Each row of a before or after table is a point. The points were changed in one or more steps. Then noise was added and the rows were shuffled. The steps act on columns, c1 being the first. What was done? A step turns or swaps two columns, mirrors them in a line or flattens them onto one, adds a multiple of one to another, or multiplies or shifts one. Angles are multiples of 10 degrees, from the lower column toward the higher: turns from -170 to 170, lines from 10 to 170 but not 90. Use the fewest steps. Two steps may share a column if one is a turn and the other turns, adds or multiplies; they go together, in the order done. Otherwise the lowest column goes first.

Before, 11 rows:
[[-45 -33]
 [  8  27]
 [-91   0]
 [-31   3]
 [-12  27]
 [ 32 -44]
 [ 20   1]
 [ 63  -7]
 [ -2  29]
 [ 75 -37]
 [ 59 -25]]
After (11 x 2):
[[-41  79]
 [ 64 -45]
 [ 52  -4]
 [-27  -4]
 [-18  24]
 [-18 -23]
 [-26 -14]
 [ 10 -20]
 [  6  56]
 [ 35 -53]
 [ 52 -37]]
Steps: mirror c1 and c2 in the line at 150 degrees

Before:
[[ -6  31 -11]
 [ 32 -25  25]
 [-59  55  -8]
 [ 36  19 -13]
 [-30 -52  65]
 [-44  26 -12]
 [-46  68  -9]
 [ 59  16 -24]
 [ 34   2  62]]
After, 9 rows:
[[ 37  18   4]
 [-31 -54  49]
 [-47  24 -33]
 [ 32   3  80]
 [-58  54 -39]
 [ 59  19   5]
 [ -6  32 -14]
 [-47  70 -35]
 [ 33 -27  43]]
Steps: add 0.5 times c1 to c3

Before (11 x 4):
[[ -31   22   41   -6]
 [  34   40    7   -2]
 [  14   -7   46   16]
 [  -5  -22    1    6]
 [  -4   14    6    6]
 [-101   27  -28  -22]
 [  -8    4  -21   -1]
 [  50    1   20   42]
 [  -5    8  -49  -72]
 [ -33   11  -66  -25]
 [ -23   15   25  -39]]
After (11 x 4):
[[ -7   9 -23  -2]
 [ -4  43   6   5]
 [-34  34 -65 -23]
 [ 13 -20  46  17]
 [ 35 120   6  -2]
 [-99  80 -27 -22]
 [ -4  23 -50 -71]
 [-31  65  42  -6]
 [-23  45  24 -42]
 [ -5 -65   1   6]
 [ 50   1  20  42]]
Steps: multiply c2 by 3

Before (11 x 8):
[[ 24  43 -25   2  37 -48 -17  71]
 [ 16 -27 -55  -3  53 -26 -19 -51]
 [ 10  33 -11   7  54 -46  26 -14]
 [ 18   0  -6  31  58  -4 -16 -10]
 [ 28  26 -17 -61   7 -28 -17 -53]
 [ 56 -41 -19  15 -91 -48 -11 -62]
 [  9  37 -87 -11  49  37  14 -32]
 [ 37  33 -47   0  39 -44 -10 -59]
 [ 87 -29  -2   3  34 -26  55   2]
 [112  57   6 -18  26  21 -19  63]
 [  9  46  -1 -13  55 -36  -3  37]]
After:
[[ 38 -39 -18   3 -93 -65 -11  64]
 [ 26  36 -87  20  53  34  14  25]
 [ 22  32 -46  24  41 -51  -9  52]
 [  8 -26 -57  21  50 -26 -21  49]
 [  7  35 -26 -23  35 -56 -15 -68]
 [ 18  28 -18  77   9 -37 -20  29]
 [ -9  33 -11  -2  56 -49  29  20]
 [109  53   4  -7  25 -15 -18 -67]
 [ 12  -3  -5 -26  58 -12 -16  20]
 [ 69 -30  -1  -9  35 -53  58  -4]
 [ -4  47  -3  -3  53 -40   2 -43]]
Steps: turn c1 and c6 by -20 degrees; turn c4 and c8 by 160 degrees

Before (12 x 9):
[[  5 -60 108 -56 -15 -16 -23 -18 -40]
 [-15  18 121 -24 -14 -14 -29  -8 -23]
 [ 25  29 -39  72 -32 -35   3  -9 -26]
 [ 12  24  -4 -56 -30 -29   0  23 -16]
 [  9  32 -29 -23 -13  17  13  46  58]
 [-12  34 -39 -48 -44 -27 -42 -61 -41]
 [-26 -16 -28  65 -79 -23  -2  38 -14]
 [ 25  30 -40 -23  -3  42 -23   2  32]
 [-28 -31 -19 -55 -58  78   9  -4 -51]
 [ 11  23 -36  12  -7  17 -11  26 -54]
 [-37  24 -13 -40  20 -38 -19 -42 -12]
 [ -8  26 -33 -14 -42 -22  30 -40 -34]]
After (12 x 9):
[[-24  25  37  41 -79 -25   1 -30 -13]
 [-10   0 -42   2 -41 -22  29 -33 -35]
 [  7 -36 -19 -68 -17 -18 -23 107 -40]
 [-37  -9 -45 -22  19 -38 -19 -12 -11]
 [-12  -9 -61 -21 -45 -27 -40 -39 -42]
 [-18  -8  -9  -9 -14 -12 -29 121 -24]
 [ 25  36 -11  67 -33 -39   3 -38 -26]
 [ 11  -4  45   0 -13  16  13 -33  57]
 [ 11 -17  21 -32 -29 -29   0  -2 -18]
 [ 26  -1   2  -4  -2  46 -22 -41  27]
 [-28 -30  -4 -56 -58  79   7 -18 -52]
 [ 11  10  23  17  -6  18 -11 -37 -54]]
Steps: flatten c2 and c4 onto the line at 60 degrees; swap c3 and c8

Before, 9 rows:
[[ 13   4 -18  40 -52 -30  26 -35  25  34 -24 121]
 [ 13  -8  16  -6 -34  17  27 -24 -19  11 -15 -25]
 [  8  19  27  37  54   6  22 -10  39  20  17 -47]
 [ -5  22 -55   0  24  -2 -21 -30   8  12   6  -4]
 [ -5  -6  23  47 -29   6  11 -44 -50  86 -31 -44]
 [-37  36  21  23 -14 -17  13  54 -21  16  -7   5]
 [ 15  -6  25  23 -53  31  -6 -41  59  17  -2  -4]
 [-23  22  27  44  -6 -52   2 -39   1  23   0 -61]
 [ 10  16  19  15 -59  32  16  18  15  32  75 -21]]
After (9 x 12):
[[ 14   3  -6  43 -52 -32  12 -38  25  33 -33 120]
 [  7  12  24   9 -58  32  14  18  15  30 100 -21]
 [ -5  17 -52  18  21  -2 -27 -29   9  13   7  -4]
 [  6  12  37  24  53   6  14 -11  37  20  20 -48]
 [ 13  -4  31  13 -55  32 -10 -43  60  18  -3  -3]
 [ -7  -4  36  39 -28   6  -1 -41 -48  84 -38 -44]
 [-22  13  42  31  -7 -52  -6 -39  -3  20   3 -61]
 [-40  23  27  15 -13 -18  10  56 -19  17 -11   4]
 [  8  -5  14 -13 -32  17  30 -23 -16   8 -23 -24]]
Steps: multiply c2 by 0.7; turn c3 and c4 by -20 degrees; add -0.3 times c4 to c7; multiply c11 by 1.3

Before, 8 rows:
[[ 56 -36  67   6  16 -11  35 -64 -61   7 -47 -23 -48 -74]
 [-58 -66  17 -16 -19 -14  -1 -25 -21  26  25  33  12  27]
 [-39  39  29 -65  47 -69  28   9  50   5 -33 -73   0   2]
 [ 53   1 -15  43  43   8 -77 -45  29  20 -13  17  59  32]
 [ 52  24 -11  -2  -4  19  13   4 -37 -39 -44 -52   7 -51]
 [-28 -75 -33 -55   8   3 -19  -1  33   8  64   8  11 -54]
 [ 32 -49 -11  43 -70  63 -62   6  24  11  14 -33 -22  37]
 [-42   8  43 -27 -67  15 -11   7  55 -80  31 -10  65  50]]
After:
[[-40  39  30 -65  47 -67  27 -10  51   6 -32 -72   0   3]
 [ 54   0 -15  44  44  10 -79  44  29  18 -14  18  64  23]
 [ 56 -36  70   5  16 -10  35  65 -61   6 -48 -24 -60 -64]
 [-41  10  41 -28 -68  16 -11  -6  54 -79  32 -11  71  38]
 [ 32 -52 -13  43 -69  65 -62  -7  23  13  14 -32 -16  39]
 [ 52  26 -11  -3  -6  21  13  -5 -34 -40 -45 -52  -2 -53]
 [-58 -67  17 -17 -19 -15  -1  25 -23  26  26  33  17  23]
 [-27 -75 -32 -54   7   5 -17   0  32  10  64   6   3 -56]]
Steps: multiply c8 by -1; turn c13 and c14 by -10 degrees

Before:
[[   1   -9    3   16  -20   17  -23   10   11   -3   29  -24  -15  -17
   -34  -28  -23    1  -13  -38]
 [  29   13    3   35  -20   16  -20   -9  -11   20   16  -28   -5   23
    11   -2  -26  -15   -2   15]
 [ -14   22    6   33    0   11    1   16  -33    2  -33  -17   -8   23
     2    9  -16   -2   45   11]
 [ -30   27    5   34   24   13  -17   12  -21   -4   15  -24  -16 -121
   -26  -27  -12   -1  -11   -5]
 [ -40   22  -67   30  -10   13  -11  -21  -20   -4   29  -26  110  -15
    14  -22  -24  -44    0   10]
 [  38   22  -15   13    8   16  -13   -9  -26    0   31   35  -17   24
   -10  -22  -13  -25   49    0]
 [ -43    8   -9   38   -2   30   12  -27   -8   24   10  -28  -21    7
    -6  -29   47   -4   -7  -18]
 [ -34   21  -16  -25   14   15  -24   13  -32   14   22    3  -21   10
    -8   -1   11   -1  -10    7]]
After:
[[ -43    9   -9   21    2   29   15   28   -8   24    8  -26  -19    6
   -33  -29   50    4   19  -19]
 [  38   23  -16    0  -22   15  -14  -19  -28    0   31   32  -17   27
   -19  -21    0   21   58    0]
 [ -39   17  -64   33  -13   14  -11  -32  -17   -3   29  -26  108  -15
   -10  -27    4   43   22   10]
 [ -27   32    6   -1  -22   14  -18   -4  -22   -8   14  -24  -16 -122
   -44  -25  -15  -10  -24   -3]
 [ -16   28    6   21    0   11    0   -6  -31    2  -33  -17   -9   26
   -24    8  -20    2   29   15]
 [ -36   20  -22  -25  -15   15  -28   16  -31   17   24    4  -23   14
    14   -2   -1   -8  -25    4]
 [  -1   -9    3  -16   15   15  -22  -13   13   -4   29  -25  -16  -15
   -33  -24  -22   11  -23  -39]
 [  29   10    3   31    8   16  -21  -29  -13   20   17  -31   -4   24
   -21   -3   -8   23    5   14]]
Steps: turn c4 and c15 by -50 degrees; turn c5 and c18 by -150 degrees; add -1 times c8 to c19; turn c8 and c17 by -60 degrees

Before (9 x 24):
[[-19  13  -4  13   2 -47  22 -92  50  79  39  26 -38 -48   8 -22 -15  85
  -10 -75  87 -48 -35  49]
 [ 51 -33  38   5 -41   4 -46 -60  66  13 -40  85 -28  12   0  23 -40  -1
   38 -72  58  20 -25  50]
 [-24  85 -55 -91  23 -13  31 -19  -4 -21 -16 -45 -35 -45  58  28  52  23
   18  35 -12  20 -55 -31]
 [-59  37  48  -4 -19 -19  31  -4 -29  24   6 -19 -42 -23  47 -21 -25 -17
   72  21  47   4 -27  21]
 [ 44  -3  51  50 -64  43 -37 -55  44 -21  16  30  -8  17 -51   4 -28 -17
   -7 -55  -8   4  15  14]
 [ 83  13  76  16  15  18  -6 -25   2  -7 -17  68  -4  70 -21  27 -37  -4
    3 -51 -28  43  -4  -2]
 [ 36  42  35 -40   5  39  18   6 -30 -26  59  40  62   2 -31  96  45  62
   12  -4  -4  36 -41 -64]
 [-20  56  25 -27   0  -7  84 -30 -58 -11 -56 -16 -41 -70  71  34  28  18
    5  32  56  21 -26  18]
 [ 54 -35  33  43 -24   4 -33 -36  -9  39 -27  63  -4  22   0  21 -25   1
   13 -45  35 -31  29  -5]]
After (9 x 24):
[[-47  14  74  18  17  18  -5 -25  45  -5 -15  67  -4  71 -20  -1 -36  28
    2  24 -29  44 -70  -2]
 [-45 -36  40   6 -38   2 -46 -59  94  12 -42  85 -27  13   1   1 -40  20
   38 -20  56  18 -33  53]
 [-14  53  26 -27   1 -11  81 -31 -59 -13 -56 -20 -40 -66  72  21  29  36
    4  35  57  24  30  19]
 [-21  13  -5  13   1 -47  23 -89  93  79  40  22 -39 -46   9  87 -16 -20
   -9  -5  90 -51  32  50]
 [ -9  -3  50  49 -63  43 -38 -55  65 -20  15  30  -8  19 -48 -18 -27   2
   -4  -7  -8   6 -47  15]
 [  0 -34  29  44 -22   5 -32 -36  35  34 -27  61  -6  22   3  -2 -23  22
   16  30  35 -28 -61  -5]
 [  7  37  50  -4 -22 -17  30  -3 -31  26   4 -22 -40 -24  48 -19 -26 -19
   70  19  48   1  67  20]
 [-36  84 -56 -89  25 -13  33 -16 -31 -20 -17 -47 -37 -47  59  21  56  29
   17 -16 -11  22  48 -32]
 [-54  44  36 -40   4  39  20   8 -11 -27  52  40  62   3 -32  64  45  95
   14  29  -3  36 -13 -64]]
Steps: turn c1 and c23 by -120 degrees; mirror c9 and c20 in the line at 150 degrees; swap c16 and c18
